Every row gives one point. The last column is the point's height on a tilted bowl or saddle (a function of degree 2), plus a little noise. Count its main directions that bend up, bend down and stay straight.

Points:
-0.005  0.043  0.029
0.020  0.035  0.044
-0.031  -0.076  0.024
-0.026  -0.004  -0.027
-0.015  -0.057  0.001
-0.086  0.030  0.059
0.009  0.028  0.021
-0.079  0.054  0.086
-0.007  -0.009  -0.021
-0.027  -0.015  -0.028
-0.017  0.003  -0.021
0.015  0.010  0.011
Directions: 2 up, 0 down, 0 straight

Points (16 x 4):
0.072  0.040  0.036  0.002
-0.063  0.065  0.044  0.077
-0.018  -0.005  -0.036  0.015
0.037  -0.064  -0.003  -0.031
-0.060  -0.032  0.026  0.084
-0.006  0.020  0.027  0.016
-0.006  0.036  0.000  0.019
-0.031  0.031  -0.004  0.037
-0.003  0.067  -0.012  -0.009
-0.019  -0.025  0.021  0.021
-0.059  0.059  0.030  0.072
0.025  0.047  0.004  0.007
0.003  0.007  -0.033  0.022
-0.015  -0.029  -0.060  -0.016
0.039  -0.014  0.022  0.004
0.045  0.082  -0.006  -0.016
Directions: 1 up, 2 down, 0 straight

Points:
-0.050  0.006  0.009  0.037  0.021
0.037  -0.006  -0.035  -0.003  -0.014
0.001  0.009  0.017  0.008  -0.005
0.003  -0.053  -0.043  0.083  -0.122
0.017  0.032  -0.009  0.025  0.007
0.014  0.034  0.049  -0.014  -0.009
0.053  0.029  -0.013  -0.044  -0.005
0.020  0.001  -0.014  0.003  -0.014
0.008  -0.038  -0.028  0.049  -0.064
-0.006  -0.084  -0.012  -0.038  -0.031
0.002  0.045  -0.025  0.018  0.026
0.030  -0.072  0.022  -0.041  -0.023
-0.025  -0.011  0.056  0.004  0.003
-0.018  0.002  0.002  0.007  -0.003
0.028  -0.036  0.038  0.083  -0.041
-0.050  0.034  0.061  -0.008  0.049
0.080  -0.004  0.037  -0.077  -0.062
-0.064  0.022  -0.020  -0.071  0.018
-0.010  -0.002  -0.033  -0.054  -0.017
-0.032  -0.019  -0.033  0.017  -0.030
0.004  0.043  -0.006  0.057  0.015
0.016  0.003  0.046  0.013  -0.011
-0.017  0.027  -0.087  0.056  -0.038
0.024  0.042  -0.063  0.066  -0.015
0.005  -0.007  -0.059  0.032  -0.045
Directions: 2 up, 1 down, 1 straight

Points, 41 rows:
0.001  0.022  -0.002  -0.061  -0.014  0.093  0.076
0.056  -0.013  0.014  0.026  0.061  0.003  -0.018
0.045  0.021  0.000  -0.033  -0.012  0.004  0.023
-0.021  -0.047  -0.065  -0.044  -0.044  0.034  0.083
0.012  0.017  0.012  -0.014  0.055  0.063  0.029
-0.030  -0.082  0.066  -0.013  0.058  0.049  -0.003
-0.024  0.014  0.036  0.035  -0.002  -0.004  -0.001
0.042  -0.055  0.048  0.027  -0.029  0.075  -0.048
-0.017  -0.027  0.022  -0.008  0.056  0.042  0.028
0.035  0.035  -0.057  0.046  -0.037  0.034  0.054
-0.002  -0.021  -0.016  0.042  0.038  -0.046  0.010
0.029  0.046  -0.051  -0.030  0.038  -0.024  -0.005
0.005  -0.011  0.009  0.008  0.012  -0.007  0.004
0.097  -0.040  0.002  0.031  -0.002  0.017  -0.025
-0.021  0.026  -0.021  0.022  0.004  0.021  0.019
-0.021  -0.014  -0.013  -0.012  0.073  0.016  0.031
-0.012  0.013  0.004  0.023  -0.056  -0.006  0.036
-0.011  0.034  -0.025  0.018  -0.031  -0.054  0.020
-0.024  0.019  -0.064  -0.001  -0.020  -0.004  0.016
-0.018  0.033  -0.011  0.085  0.000  -0.004  0.026
0.057  0.047  0.030  -0.003  -0.017  -0.083  0.066
-0.031  0.038  -0.054  0.041  0.020  -0.042  -0.004
0.006  0.019  0.031  -0.005  0.013  -0.052  -0.003
0.005  0.014  -0.093  0.060  -0.031  -0.110  0.073
-0.005  0.061  0.015  -0.019  0.016  0.044  0.006
-0.041  0.040  -0.014  -0.012  -0.012  -0.040  -0.018
0.065  -0.067  0.037  0.002  0.042  -0.008  -0.073
0.039  0.054  0.007  0.021  -0.030  -0.046  0.051
-0.003  -0.005  0.021  0.033  0.014  0.007  -0.001
-0.054  -0.043  0.017  0.000  0.007  0.047  0.052
-0.017  0.000  -0.026  0.027  -0.022  -0.005  0.027
-0.081  -0.015  0.050  -0.078  0.055  0.010  0.041
-0.021  -0.003  -0.046  0.042  -0.038  -0.002  0.038
0.037  -0.016  -0.005  -0.021  0.013  0.000  0.010
0.016  0.022  0.010  0.116  0.006  -0.002  0.031
0.036  -0.030  -0.021  -0.005  -0.036  -0.010  0.036
0.043  0.001  0.063  -0.004  -0.006  -0.067  0.014
-0.028  0.094  -0.007  -0.039  -0.033  -0.035  -0.042
-0.064  -0.046  0.014  0.046  -0.096  0.052  0.061
0.027  -0.027  0.009  -0.006  -0.035  0.052  0.027
0.002  0.018  0.027  0.046  -0.010  -0.026  0.013
Directions: 2 up, 1 down, 3 straight

Points (63 x 9):
0.038  0.011  -0.012  -0.007  0.025  0.038  -0.048  -0.034  -0.019
-0.026  0.043  0.060  -0.020  -0.012  0.059  0.007  0.010  -0.001
-0.030  0.000  -0.007  0.021  0.022  -0.062  -0.026  0.010  0.006
-0.028  -0.022  -0.023  -0.009  0.016  0.025  0.004  -0.026  -0.002
0.047  0.066  0.014  -0.019  -0.048  0.003  -0.032  -0.067  -0.057
-0.030  0.026  -0.005  0.087  0.039  -0.056  -0.030  0.051  -0.024
-0.019  0.078  0.029  0.009  0.010  -0.034  0.030  -0.037  0.008
-0.075  -0.012  -0.007  0.023  0.038  0.011  0.033  0.023  0.017
0.002  -0.007  -0.085  0.035  0.052  -0.017  0.033  0.013  0.003
0.000  -0.026  -0.009  0.011  0.039  0.023  -0.008  0.053  0.011
0.030  -0.078  -0.003  0.010  0.000  -0.014  0.056  0.015  0.023
-0.002  -0.031  -0.002  -0.044  -0.008  -0.053  -0.005  -0.045  -0.009
0.016  0.103  0.001  -0.013  0.031  0.011  -0.042  0.046  -0.038
-0.010  -0.008  -0.054  -0.010  -0.006  -0.035  -0.072  -0.013  -0.046
0.057  -0.022  0.039  -0.010  -0.021  -0.033  0.036  0.022  0.020
0.079  -0.056  0.062  -0.016  -0.005  0.012  -0.007  -0.032  -0.005
0.016  0.019  0.019  -0.035  0.043  0.027  0.015  -0.029  0.030
-0.065  -0.040  0.028  0.035  -0.046  -0.004  -0.071  -0.015  -0.060
0.027  0.043  0.018  0.029  -0.131  -0.012  -0.010  0.009  -0.119
-0.024  0.021  0.013  0.070  -0.030  -0.004  -0.086  0.043  -0.078
0.029  0.014  0.057  -0.025  -0.005  0.022  -0.004  0.039  0.004
-0.024  0.058  0.028  -0.038  0.016  0.010  0.014  0.083  -0.020
-0.025  0.024  -0.010  0.042  -0.052  -0.042  -0.014  -0.029  -0.034
0.011  -0.026  0.009  0.024  -0.070  0.063  0.092  -0.040  -0.038
0.001  -0.007  0.020  0.029  0.000  0.035  0.122  -0.019  0.023
0.016  -0.012  -0.042  -0.023  -0.041  0.010  -0.006  0.029  -0.030
0.004  -0.023  -0.024  -0.030  -0.028  -0.044  -0.002  -0.016  -0.011
-0.072  0.008  -0.006  -0.025  0.074  -0.021  0.028  -0.023  0.008
-0.117  -0.017  0.030  0.041  -0.076  0.011  0.085  0.029  -0.016
0.032  -0.075  0.006  -0.015  0.027  0.002  0.037  0.019  0.025
-0.028  -0.019  -0.015  0.033  0.031  0.038  -0.036  -0.072  -0.036
-0.009  0.007  0.039  -0.050  0.042  -0.012  -0.012  -0.018  0.026
0.004  -0.008  -0.013  0.008  0.003  0.031  -0.020  0.036  -0.004
0.014  0.015  0.035  0.019  0.008  0.004  -0.090  0.046  -0.055
-0.022  0.003  0.030  0.016  0.038  0.018  0.066  0.026  0.041
0.024  0.052  0.006  0.064  -0.028  0.025  0.038  -0.017  -0.008
-0.013  -0.047  -0.018  -0.130  0.027  -0.037  -0.032  -0.035  -0.044
-0.075  -0.032  -0.042  0.018  -0.012  -0.010  0.009  0.032  -0.002
-0.025  0.020  -0.035  -0.059  -0.040  0.045  -0.114  -0.011  -0.119
-0.023  -0.017  0.010  0.003  -0.018  0.013  0.007  -0.003  0.006
-0.065  -0.016  -0.107  -0.045  -0.007  -0.021  0.022  -0.034  -0.062
0.042  0.026  -0.020  -0.002  -0.015  0.042  0.000  -0.037  -0.020
0.006  -0.018  0.025  0.055  -0.001  -0.008  -0.018  -0.006  -0.001
-0.064  -0.024  0.016  0.004  -0.026  -0.007  0.010  0.026  0.003
0.004  0.011  0.063  -0.082  -0.032  0.052  -0.054  0.021  -0.061
-0.011  -0.021  -0.025  0.002  0.000  0.047  -0.036  -0.004  -0.026
0.014  0.049  0.022  0.037  0.012  -0.024  0.061  0.041  0.030
0.003  -0.032  0.055  -0.042  -0.008  -0.004  -0.006  -0.044  -0.001
0.003  0.064  0.021  0.033  -0.024  0.002  0.041  -0.062  -0.016
0.034  0.077  -0.030  0.024  0.078  0.063  0.011  -0.012  -0.009
0.065  0.060  -0.034  0.012  0.015  -0.025  -0.058  -0.043  -0.039
0.029  0.116  0.025  0.002  -0.008  -0.032  0.028  -0.028  -0.013
0.054  0.010  0.005  0.050  -0.005  -0.009  0.033  0.023  0.027
0.035  0.015  0.003  -0.039  -0.076  0.042  -0.036  0.005  -0.084
0.018  0.015  0.003  0.021  0.047  -0.039  -0.021  0.037  0.017
0.012  0.029  0.052  -0.062  0.014  0.026  0.039  0.077  -0.009
-0.065  0.036  0.045  0.019  0.038  -0.039  -0.066  -0.018  -0.022
-0.034  0.012  0.020  -0.018  -0.075  -0.015  -0.054  0.017  -0.062
0.019  -0.008  -0.005  0.022  0.027  -0.045  0.073  0.008  0.044
0.031  0.014  -0.005  -0.037  -0.028  -0.027  0.010  -0.020  -0.003
-0.025  0.044  0.059  0.027  -0.058  0.056  0.002  0.028  -0.035
-0.028  -0.049  -0.003  -0.026  0.054  -0.034  0.015  0.024  0.017
0.054  0.001  -0.002  -0.022  -0.010  0.016  0.035  0.070  0.009
Directions: 0 up, 5 down, 3 straight

Points:
-0.051  -0.028  0.019  0.002  -0.034  0.043  -0.004  -0.035  0.040
0.009  0.000  -0.036  -0.050  -0.005  -0.028  0.004  -0.035  0.013
0.027  0.048  -0.046  -0.038  -0.007  0.050  0.019  -0.005  -0.016
0.015  0.001  -0.049  0.010  0.000  0.002  -0.056  -0.027  -0.007
-0.044  0.007  0.001  0.073  0.003  0.003  0.015  -0.042  0.004
-0.050  0.037  0.046  0.013  -0.038  -0.044  0.025  0.005  0.031
-0.022  -0.095  0.033  -0.057  0.041  0.031  0.017  0.035  0.015
0.028  -0.032  -0.061  -0.003  -0.027  0.053  0.066  0.024  0.008
0.015  0.040  0.020  -0.019  0.017  0.034  0.038  0.061  0.032
0.058  0.020  0.101  0.012  0.008  -0.022  0.020  -0.002  0.060
0.031  -0.010  -0.031  -0.012  0.003  0.012  -0.001  0.029  -0.008
-0.002  -0.051  -0.010  0.015  -0.007  -0.027  0.056  -0.055  0.036
-0.054  0.008  0.029  -0.056  0.003  -0.024  -0.008  -0.036  0.054
0.015  0.022  -0.040  -0.036  0.037  0.018  0.039  -0.028  0.001
0.022  -0.008  0.009  -0.005  0.048  0.000  -0.029  0.005  0.005
0.008  -0.016  -0.038  -0.016  0.040  -0.074  -0.008  0.029  0.027
-0.023  -0.075  0.018  -0.009  -0.005  -0.062  0.016  0.002  0.055
0.009  -0.077  -0.056  0.078  -0.012  0.005  -0.015  -0.021  0.004
-0.023  -0.006  0.031  -0.019  -0.041  0.081  -0.019  0.019  0.041
0.013  -0.015  0.009  0.003  0.014  -0.011  -0.014  -0.022  0.010
-0.014  -0.003  -0.038  -0.006  0.031  -0.015  0.021  0.053  0.014
-0.003  -0.012  -0.083  0.055  0.048  -0.038  0.004  -0.020  0.013
0.011  -0.064  0.033  0.011  0.036  -0.040  0.074  0.020  0.039
-0.049  0.013  -0.009  0.037  -0.009  0.055  -0.001  -0.032  0.007
-0.042  -0.053  -0.025  0.031  -0.021  0.002  0.040  -0.007  0.028
-0.005  0.022  0.056  0.040  -0.003  0.028  0.036  -0.038  0.028
-0.018  0.018  0.025  -0.030  -0.005  0.009  0.008  -0.061  0.029
0.034  0.054  0.007  0.013  -0.029  0.050  -0.035  0.101  0.052
-0.010  0.000  0.061  0.055  -0.021  0.024  -0.011  0.021  0.042
0.007  -0.024  0.012  0.001  0.027  0.017  -0.051  0.000  0.009
0.048  -0.018  -0.052  -0.012  -0.085  -0.027  -0.031  -0.081  0.012
0.027  0.003  0.067  0.010  0.030  -0.019  -0.004  -0.027  0.036
0.030  0.009  -0.026  -0.016  -0.014  0.004  -0.032  0.019  -0.007
-0.058  -0.028  0.049  -0.016  -0.014  -0.061  -0.052  0.029  0.083
0.014  0.030  -0.031  0.013  -0.001  0.007  0.057  0.030  0.008
-0.063  -0.028  0.048  0.012  0.022  0.009  0.008  -0.022  0.056
0.005  -0.054  -0.024  -0.036  0.079  -0.051  0.018  0.066  0.012
-0.044  0.036  -0.006  0.068  0.050  -0.043  -0.017  0.024  0.037
-0.024  0.003  -0.037  0.016  -0.063  -0.024  -0.061  -0.018  0.010
-0.024  -0.046  0.039  0.034  0.040  0.027  0.006  0.045  0.032
0.002  0.041  -0.003  -0.061  -0.023  0.034  0.044  0.025  0.027
0.056  -0.027  -0.029  -0.020  -0.008  0.003  -0.018  -0.046  -0.004
-0.008  -0.004  0.034  0.014  -0.023  0.030  0.021  -0.024  0.022
-0.010  -0.020  0.006  0.037  -0.017  -0.003  0.022  0.090  0.053
-0.048  -0.054  0.009  -0.005  -0.046  0.006  0.030  -0.067  0.061
0.053  0.008  -0.059  -0.016  -0.110  -0.015  -0.032  0.033  0.016
0.006  -0.035  -0.014  -0.002  0.055  -0.037  0.011  0.004  0.014
-0.002  0.008  -0.061  0.026  0.030  0.014  -0.015  0.009  -0.009
-0.043  -0.026  0.039  -0.039  -0.031  -0.033  0.007  -0.016  0.058
-0.107  -0.039  -0.040  -0.010  -0.061  0.070  0.024  -0.045  0.081
0.081  0.055  0.066  -0.011  -0.039  -0.015  -0.046  -0.092  0.025
0.001  -0.014  0.032  -0.052  0.074  0.049  0.011  -0.010  0.003
0.039  0.063  0.006  -0.057  0.003  -0.053  -0.047  0.044  0.020
0.017  -0.032  -0.057  -0.039  0.020  -0.037  -0.040  0.004  0.014
-0.011  0.014  0.083  -0.085  0.035  -0.046  -0.074  0.031  0.076
-0.053  0.069  -0.117  0.028  -0.035  0.021  -0.068  -0.081  -0.005
-0.019  -0.070  0.066  -0.040  -0.035  0.004  0.106  -0.009  0.120
0.006  -0.028  0.018  0.025  0.013  -0.025  0.044  0.013  0.022
-0.039  0.037  0.007  -0.041  -0.023  0.001  0.008  0.035  0.035
-0.024  -0.036  0.013  0.109  -0.032  -0.043  -0.053  0.014  0.041
-0.042  0.030  -0.043  -0.029  0.009  0.068  -0.065  0.063  0.030
0.000  0.072  -0.006  -0.010  0.023  0.069  0.015  0.018  0.009
-0.110  -0.015  0.030  -0.021  -0.037  -0.028  0.071  0.055  0.114
0.010  -0.071  0.005  0.028  0.031  0.017  0.024  -0.014  0.004
-0.028  0.033  -0.016  -0.024  0.027  -0.033  0.046  0.021  0.027
0.007  -0.015  -0.024  -0.008  -0.025  0.061  0.021  -0.003  -0.003
0.024  0.026  -0.008  -0.004  -0.032  -0.021  0.000  0.071  0.026
0.026  0.008  0.015  -0.010  0.005  -0.003  0.060  0.026  0.025
0.052  -0.018  -0.035  0.061  -0.045  -0.023  0.016  -0.028  -0.004
-0.016  0.028  0.014  0.055  0.050  0.001  -0.038  0.056  0.044
-0.028  -0.034  -0.058  0.015  0.087  0.025  0.035  -0.020  0.000
Directions: 5 up, 1 down, 2 straight
